Each wall is flat, endless, passes through zero and stands at right angles to its row. A trip goes straight from one point to another. List the walls that it crosses, first one first.
(in the rows, 128 means zero)

Walls:
(1): [133 131 105]
(2): [104 111 131]
(3): [202 107 168]
(4): [155 157 117]
(5): [159 108 150]
(6): [115 126 211]
(7): [ 65 149 133]
(8): [110 102 132]
(9): [156 142 112]
(10): [105 135 146]
Trips:
[119 122 150] to [ 99  80 136] => 3
[125 163 113] to [126 125 159] => 6, 1, 9, 3, 5, 4, 2, 8
[100 117 153] to [124  77 165] => 5, 3, 7

Walls:
(1): [163 126 138 121  97 135 140  92 121]
(2): [149 146  92 176 173 139 167 147 130]
(3): [ 86 190 156 117 118 115 187 172 159]
(4): [104 143 126 135 146  87 167 123  68]
(5): [183 109 157 113 129  53 145 131 104]
(6): [123 129 122 120 140 176 112  75  98]
(7): [123 125 124 135 152 121 135  71  90]
Trips:
[120 186 175 102  78 116 186 163 146] to [ 76 135 131  91 115 215 158 118 111] => 5, 6, 4, 7
[123 175 152 132 103 130 132 142 139] to [140 128 173 172 122 120 150 134  87] => 4, 5, 2, 7
[115 111 160  79 102 127 122 147 148] to [178 161 132  67 114  99 143 104 100] => 4, 7, 6
[153 144 136 109  67 145  98 125 132] to [129 209  79 167 143 155  67 124  92] => 2, 7, 1, 4

Walls:
(1): [ 78 125 101 137 158  85 135 138 131 118 124 163 144 113 143 108 167 157
 144  83]
(2): [ 80 193 146 118 151  72 120 133 135 111 121 104 102 159 196  79 127 119
  96 123]
(3): [123 156 189  71 119  99 116 126 123 110 106  65 150 185 106  92 179 121
 168 142]
(4): [139 144 121 134 144 106 160  63 209 146 161 101 153 107 167 113  91 126
 182 129]
(5): [ 75  70 108  98 124 123 118 142 153 119 126 106 187 148 146 100  95 128
 152 146]
(6): [122 166 156 130 111 185 116 190 162  71 139 146 125 157 134 106 111 135
 133 149]
(7): [116 111 146 139 111 102 144 201 129 145 127  86 158 168 155 138 160 107
 143 127]
(8): [ 44 102 133 170 152  70 153 148 170 151 117 116 177 136  74 119 133 145
 136 121]
(9): [121 140 145 190  79 158 114 147 145  87  96 139 119 115 123 149 110 149
 118 103]
(10): [129 190 138 121 132 133  90 140 168 113 151 132 135 131 192 139 223  87
 164 151]
(11): [147 159 163 182 126 152 101 124 176 108 165 143 114 179 156 100 171  92
 176  90]
Trips:
[112 136 143 114 118 126 170 165 120 111  69  94 128 124 137 155 132  90
 113 101] to [100 120 128 101 103 155 133 133  99 124 197 173 101 104  92 164 108 114
  73 124] => 8, 3, 2, 7
[139 107 122 121 132 125 156  84 116  91 174 148 149 140 165 182 161 152
 146 165] to [129 113 136 105 169 134 194 176  90 153 109 166 152  95  35 138  69 147
 144 145] => 11, 10, 8, 4, 1

Walls:
(1): [189 141  89 170  87 163 146 122 135 139 147 125 179 119 218 161 129  94
  80 105 117 122 127  61 117 111 107 130 138 101 122 103 164 112 128 132
 127 147 183 148  99 132 169 120 138 135  96 163]
(2): [131  76 149  96 163 120 101 113 112 116 104 131 151 151 154 118 133 215
 175 135 101 142 109 127 144  96 139 124  92 198  80 129 116 101 128 141
 135 143  83 187 173  65 124  46 116 111 119  95]
(3): [ 81 120 132 146 157 153 141  72  53 141 135 122 117  97 120 117 145 155
 108 154 108 193 129  72 128 112  81 120  98 152 130 203 144 100 111 133
 121 158 157 127 102 105 149 111 161 119 168 142]
(4): [171  44 102 104 159 110 112 152 101 126 157 148 135 127 146 158 165 205
 108 199 166 151 110 173 162 151 118  89 108  87 120 124 103 117 120 107
 145 124 123 143 111 171 138 151 121 115  92 143]
(5): [135 149 113 129 149 149 129 129 137 130  84 117 125 137 175 159 132 102
 138 167  87 147 121 135 122 135 127 106 140 116 142 133  96  92 165  72
  96 119 165 133  98 129 109  98 117 139  93 189]
(6): [ 70 159  96 118  60  84 160 122 139 165 115 157 179 123 172 133 102 135
 143 130 132 115 109 105 106 144 154 143 102 135  92 132 105 103  95 115
 108 105 161 129 187  85 161 112 107 170 152 128]
(7): [127  82 165 161 135 140 143 127  87 124  92 153 163 116  76 170 157 103
 106 155  77 183 113 146 149  96 178 107  98  84  97 115 149 153 128 149
 147 140 157 106 141 131 105 129 108 103 152  91]
(8): [120 117 151 150 142 153 169 121  62 117 156 160 134 114  84 133 164 153
 178  66 134  86 118 104 145 151  80 119 102 185 147 138 120 161 119 135
  98 150 131 155 193 132  89 103 123 123 100 106]
(9): [191 149 161  86 153  99 137 116 137 148 129 107 111 131 182 119 125 116
  28 160  96 113 157 147 116 129 156  83  96 140 161 131 166 163  90  86
 109 136 114 119 139  86 100  68 187  86  70 120]
(10): [122 164 135 139 129 103 156  85 135 122 160 116  93 121  82 165  84 110
 130 106 155 157 151 139  79 122 167 176 107 120  82 129  86 111 138 131
 153  73 182 121 103 142  96 116 124 122 118 183]
Trips:
[158 122 116 117 174  91 131 176 120 114 111 115 143  96  90 161 130  87
 136 134  71 157  74 145 139 129 100  73 108 158 105 111 167 148 122 133
 119  76 122 153  96 118 126 145 155 129 160 163] to [148  60 162  61 117 136 144  99 158 158  67 168 190 160 115 149 137 125
 104 163 110 183  86 110 146 124 103 124 143 127 140 107 115 167 133 133
 125 142 151 201  92 143 109 103 157 152 139 137] => 1
[159  96 116 149 137 156 107  96 113 162  90 159 142 170 114 140 130 150
  80 128 111 134 139 137 102 134 141 143 119 104 116 114 135 104 135 134
 166 115 141 182 159  57 141  92  94 146 108 141] to [120  88 143  90 175 119 114  97 125 179 120 134 122 120  77 130 137  94
 185 100 128  59 115 106 114 162 116 136 150 178 123 116 115 134  67 131
 103  95 137 137 140 132  71 112 160 140 157 144] => 8, 4, 1, 5, 3, 7, 9
[153 154  71 113 142 117 106 146 112  73 118 121 128 127 144 144 156 103
 140 144 174 178  42 170 117 157 206 167  80 131  70 120 137  49  94 151
 164 135  91 157  82 153 120 121 101 108 135 140] to [ 47 106 129  98  76  77  80 170 152 113 134 127 156 109 164 103 125 102
 120 106 172 104 132 129 109 107 156 126 170 151 158 126 106  96 142 154
 125  94 109 141 174 138 130 113 100 128 162 158] => 7, 5, 4, 10
[131 131  60 185 141  95 156 113 128 154 131  95 128 135 127 128 131 139
 165 146 112 170 100 139 107 208  90 122 132 128 166  94 144 117  86 139
 119 132 116  98 106 139  80 126 110 187  59 137] to [ 81 138 147 140 151 150 102 148 114 109 108 124 156 127  60 108 137 124
 157  43 153 102 150 174 153 117 152 153 131 108 148 102 100 121 182 163
 165 153 153 135 153 103 147 187 170  90 190 158] => 6, 1, 4, 5, 7

Walls:
(1): [ 59 104 114 164 108  77 134  65 179 124 128 129 109 169  87  88 110 147
 166 137 129 126 140 142 110 114 163 152 145  79  78 160 114 194 137  90
 116 119 160 150 121 128 140 155 104  69  96 118]
(2): [150  84 138 143 132 111 125 131 141 117 111 105 145 132 184 143 130 146
 196 136 142 111 100 124 138  56 112 191  74 126 109 136 172  83  79 179
 145 153 164 134 127  92 168  91 143 135 122 162]
(3): [144 142 135 127  89 126 149 115 132  60  88 189 121 138 135 115 205 155
 145 107  86 125 159  87 117 102 101  86 110 118 116 153 192 147 184 126
 117 157 141  95 139  99 133 127 178 123 113 149]
(4): [ 84 140 171 115 132 140  72  95 129 126 105 145  78 119 166 108 103 107
 137 109  65 133 143 134 164  98 116 156  98 152 158 151  91  77 151 152
  72 156 119 150 143 118 151 130 153 167 133 130]
(5): [130  88  85 107 104  79  97 182 128 145 151 109 112  94  96  75 141 159
 127 178 141 109  83 110 114 153 121 101 100 131  71  96 124 108 149 115
 131 103 130 117  72  75 133 117 135 200  90 160]
(6): [123 144  90 139 137  76  98  79 119 121 109 152  96 153 179 144  73 136
 168  88 142 121  57 148 174 127 148 148 173 151 139 132 155 149 139 157
 124 165  60 164  90 142 132 141 120 118 135 101]
Trips:
[ 84 126 154 136 109 120  94 111 148 124 101 123 149 108 135 124 192 104
 139  99 160 104 167 107  84 137 114 135 145 145 114 138 125 164 132 139
 128 157 157  68 124 137 114 129 149  90 172 117] to [152 125 107 140  97 119 108 177 160 101  70 119 137 110 128 120 152 143
 151  98 100 124  92 155 115 118 131 127 113 106 154 109 122 147 138 149
  90 109 174  84 138 140  79 128 125 104 120 168] => 2, 5
[148 175 158 135 202  92 132 181 161 145 141 140  63  78  53  78 104  97
 124 184 148  88  92 107 100 157 134 152 131 132 124 125 161 118  59 114
  98 111 144 105 148 146 150  89 171 114 117 219] to [136  93 122 119 139 145 154 134 123 129 183 151  95 146 105 105 154 125
 110 101 150 134 109 143 124 130 111 119  83 142 154 108  97  73 129 160
  92 110 168 141 137 101 112 133 202 130  82 194] => 4, 3
[ 88 124  87 145 141 145 197  91 128  87 111 102 103 136 144  85 116 114
  50 137 145 125 107 138 114 145 145 132  90 110  68 123 121 120 167 147
 120 120 143 128 160  89 110 183 180 136 198 127] to [149 137 152 125 147 108 145 136 123 143  79 125 124 129 169 104 131 113
 119 118 166 175  79 177  81  97  70 128 108 106 136 161 120 132 131  95
  93 130 123 130 134 137 142 132 113 129 208 158] => 5, 2, 1, 6, 3
[155 142  85 103 127 108 127 154 134  52 129  76 109 121 142 188 119 198
 156  93 133 135 152 113 139 124 156 132 124 135 136 141 177 124 122 155
 111 140 160 122 133  98  85 152 156 117 142 127] to [189 127 140 124 145  86 169  89  90  83 160 144  95 126  87 185 122 149
 142 124 147 182 124 109 167 144 126 131 107 132  94 132 134 107 127 145
 107 167  90 133  75  65  56 121 137 151 167 155] => 5
[169 179 149  88 115 130 108 182 150 115  99 145 144 131 130 102  29 108
  95 101 136 127 120 173 171 109 103 107 193 152 144 118 166 117 118 134
 144 143 200 131 100 161 169  96 108 132 110 155] to [165 196  73 150 106 144 133  88 155 112 118 115  96  81 132  64 144 117
 117 128 132 121  99  99 130  92 143 171 101 172 126  90 130 144  87 108
 133 116 153 136  59 199 133 149 107 128 163 121] => 4, 5, 1
[ 62 150 161  72 133 113 167 157 155 121 141 160 112 128  65 140 172 169
 111  81 109 109 160  94 119 118  46 126  62 144  98 163 174 119 147  92
 144 154 152 106 164 123 146 189 133 114 102 128] to [126 108  98 112 102  98  86 119 125 162 143 126 129 140 172 135 157 163
 108  97 147  81 140 141 174 151 106 122 142 132  83 125 133  94 119 167
  99 156 134 123  84 162 142 121 183 118 159 124] => 2, 1, 6
[127 136 143 131 172 169 126  71 114 119 135  96 137 119 122 132 144 113
 109 181 161  91 181 151 165  64 101 187 176 117 121 158 145  94  94 146
 139 120 117 116 154 121 103 145 134 192 140 102] to [158 147 211 163  85 106 128 112 154 127 149 135 182 150 130  98 135 124
 102 132 150 164  81 104  95 109 143 123  94 155 162 124 140 134 143 137
 107 161 144  93 136 166 104 129 150 106 147 154] => 3, 4

Walls:
(1): [ 78 124 109 149 107 112 154 109  64  99 105 113 138 118  99 174 140 150
 172  98 157 178 137  62 132 140 162  92 143 129 146 118 159 103 181  91
  93 155  57 112 147 110  94 128 189 126 143 151]
(2): [108 113  78 144 118 112 115 173 111 133 102 120 167 161 140 115 182 116
 102 143 113 175 111 156 117 105 144 168 136  97 138 166 107 125  72 132
 111 133 136  94 143 135 108 115  85 153 111 116]
(3): [159 124 140 149 128 110 101 115 116  83 184 150  76 123 115 158 144 120
 157 116 151 163  91 136 120  94 117  92 101 167 119  93 124 167 149 120
 124 144 152 142 115 159 113  90  62 146 123  69]
(4): [124  80 162 121 123 178 114  81 109 180 105 133 207  98 155 113 117 147
  54 124 136 150 118 155 129 154 206 164 110 142 120 119 146 141 132 164
 116 104 121 105 184 170 106  87 154  87 102 142]
(5): [118 101 137 140 131 137 155 138  82 100 105 138 126 147 156 136 119 155
 144 136 106 132 183 138 119 173 137 141 126 199 194 167 138 107 120 156
 110 110  87 134 166  72 156 152 103 145  96 140]
(6): [103 120 148 134 148 141 156 150 153 175  89 120 123 129 124 154 111 175
 153  89 121 134 171 190 124  73 152  89  87  72 131 127 150 135 163 127
  83  69 133 132 139 128 120 154 130 141 154 160]
(7): [147  86  92 170 151  54 140 188  84 128 143 162  91 123 128 128 162  91
 129 128 120 136 157 119 106 110 118 167  99 176 184 113  91  92 139 194
 160 149  76 131 132 147 123 122 137 145 117 117]
(8): [122 165 182 112 114 153  89 122 152 132 168 113  98 146 105 110 115 163
 137 149 106 115 114 166 136 108 167 124 112  49 167  85 152  64 112 135
 128 121 153  94 150 146 138 131 138 118 144 125]
(9): [161 109 128 108 127 105 140 128 166 131 136  66 165  96  95  95  97 123
  68 123  94 132 121 115 114 125 160 167 103  94 127 113 100 183 118 125
  81 173 160 100 119 128 112 145 156  99 106 131]
Trips:
[131 103 108 123  83 169 158 153 102 134 125 152  78  95 144 121 121  94
 121 149 164 150 139  94 161  93 116 155  93 106 145 126 108 101 135  65
 137 111 133 118 148 138 103  93 120 178 157 152] to [115 155 129 147 129 112 169 118 136 107 168 148 104 114 118 146 141 102
 132 110 134 139 140  87 151 117 158 111 163 135 160 142  77 208 189 138
 117 107  99 137 152 183  68 146 135 139  78  83] => 6, 2, 9
[190 137 112 130 130 110  93 108 137 108 132 134 145 105 147 107 167 110
  76 140  99 116 161 147  97 129 138 154 165 100 129 133 159 145 141 107
 124 163  94 100 104 121  80 124 116 140 167 115] to [128 169 125 173 132  85 158  94 122 122 156 112 167 217 137 141 153 130
 108 179 156  82 129 130  94  56 168  96 169 154  85 156 105 159  71 139
 145 124 133 121 136 100 140 143 140 153 115  76] => 3, 4, 7, 9
[154 130 125 160 157  89 107 152 135  90 159 183 129 140 115 148  84 146
 130 100 103 153 148 105 133  47  92  90 110 162 100  95 136 107 148 145
 115 183  96  50 130 107 133 132 151 159 145 188] to [103 125 121 103 138 112 126 111 118  87 104 129 147 133 128 137 132 138
 109 125 113 135 129 141 123  94 105 141 138 171 139 155 134 115  89 147
 102 146 151 120 140 142 131 140  81 128 152 119] => 5, 2, 6, 1
[162  95 109 135 128 107  95 113 107 125 174 133 134 119 119  86  62  87
 129  91  71 122 120  84 111 124 159  98 148 172 148 162 125 144 183 139
 132 118 106 165  94 176 151 155 187 115 118 121] to [100  71 111 125  63 171 151 131 100 155 121 178 164 142 114 126 143 147
 125 172 137 131 103 139 118 115 119 143 114  79 123 113 108 151 169 171
 138 169 187 136  88 127 113 116  69 158 100 105] => 5, 1, 2, 7

Walls:
(1): [107 145 130 118 116 186 141 106  98 119 107  94 109 144 119  84 164 147
  73 157 151 117  85 103 119  96 134 101 114 164 101 127 134 144 156 100
 173  72 161 105 102 141 187 121 125 166  95  62]
(2): [124 154  83 142 110 161 149 132 136 160  83 159 107 101  97  95 109  88
 116 134 127 182 171  54  99 136 114 173  91 160 147 167 109 171 203 110
 103  65 157 139 124  74 108 136 127  93  92 138]
(3): [137 168 125  92 176 202 195  80 163 161 121 149 102 136 170 150 101 108
  92 171 204  97 114 110 143 124 146 171 134 134 157 108  78 130  74 163
 127 109 169 161 145 139 115  59  99 159  74 108]
(4): [127 182 132 150 103  89 150 107 138 159 146 100 188 100  25 117 159  72
  60 138 103  95 135 159  90 100 186 127 110 135 140 139 156 126 100 124
 135  76  93  85 131 118  85 133  81 119  85 138]
(5): [121 110  95 151 130 123 190 129 141 103 167 145 135 133 122 108 110  90
  75  89 174 141 120 117 138 120 161 158 103 133 132 104 185 157 153 164
 128 123 136 145  63  86 106 116 144 138 147 143]
(6): [147  93  88 130  99 198 153 135 126  86 142 167 116 153 151 135 139 130
  86 123 144 148 174 152 137 138 100 124 147 165 125 213 117 156 135 176
 154 181 113 119 127  79 145  80 157 116 141 112]
Trips:
[172 103 109 157  96  91 125 120 150 117 155 131 164 160 159 180 125 147
  92 141  91 136 162  50 121 147 151 137 140 134 168 110  86 133 181 129
 137 120 101 137 120 103  88 128  97 111 112 188] to [131 166  81 132 140  74  96 132 136 127  88 159 188 110 147 141 131 112
 161 189  48  89  94  90 105 128 131 152 158 110  98  74 189 132  83  88
 125 145 185 145 164  79 137 129 152 142 143 116] => 6, 5, 2
[150  59 112 110 119 102 124 130 124 158 101 165 127 146  81 144 125  73
 123 142 148 135 114 114 125 136 136 168 100 162  82 168 119 170  73 137
 134 167 155 131  99 114 131 152 174 129 159 146] to [151 130 131  84 129 147 138 140 159 156 146 109 178 217 128 106 117 159
 117 131  94 210 165  90 129 152 160 155 130 104 141 134 138 112 153 181
 162 119  96 209 174  98 108  99 121 175 112 141] => 3
[183  99 132 130 118 111 147 135 139 166 119 131 132 136 185  97 109 164
 121 147 112 131  96 144 113 104  92 137 173 153 154 118 133  88 110 147
 145 122 141 159 108 158 106 128  87 166  85 151] to [156 141 126 123 136 177 123 117 135  83 134 124  69 132 121 126 135  95
 160  87 156 125 159 139 123  82  75 159 139 136  91 147 129 116 198  49
 108 112  85 120 139 111 114  92 132  77 139 122] => 1, 6, 2, 3
[164  97 136 129  92  79 161  91 138 172  98 107 152 146 102  93  97 175
 191 155 122 145  73  87 138 113 139 125 153 131 144 106 134 160  88 117
 125  92 135 170 168 128 153 178 131 162 125 122] to [139 171 186 144 111 131  79 138 100 158  96 157 166 114 110 142 130  91
  88 161  62 113  99  87 185 158 151 100 138 191 161 123 111 142 109 106
  96 132  86 169 123 126  62 177 124 135  94 121] => 4, 2, 1
[136 150  95 133  97 157 172 134 135 119 110 114 160 122 112 111  98 182
  78 133 145 108 144  74  95 118 148 175 119 132  82  87  98 121 140 115
 152 112  98 126  86 116 153  64 135  88 115 130] to [134  99 150 154 145 137  87 134 117  30  78 133 172 161 144  24 131 110
 119 180 168  84 160  91 108  86 112  96 185  88 163 146 145 104 108 132
 149 100 139 159 103 119 145 152 121 155 130 143] => 4, 2, 3
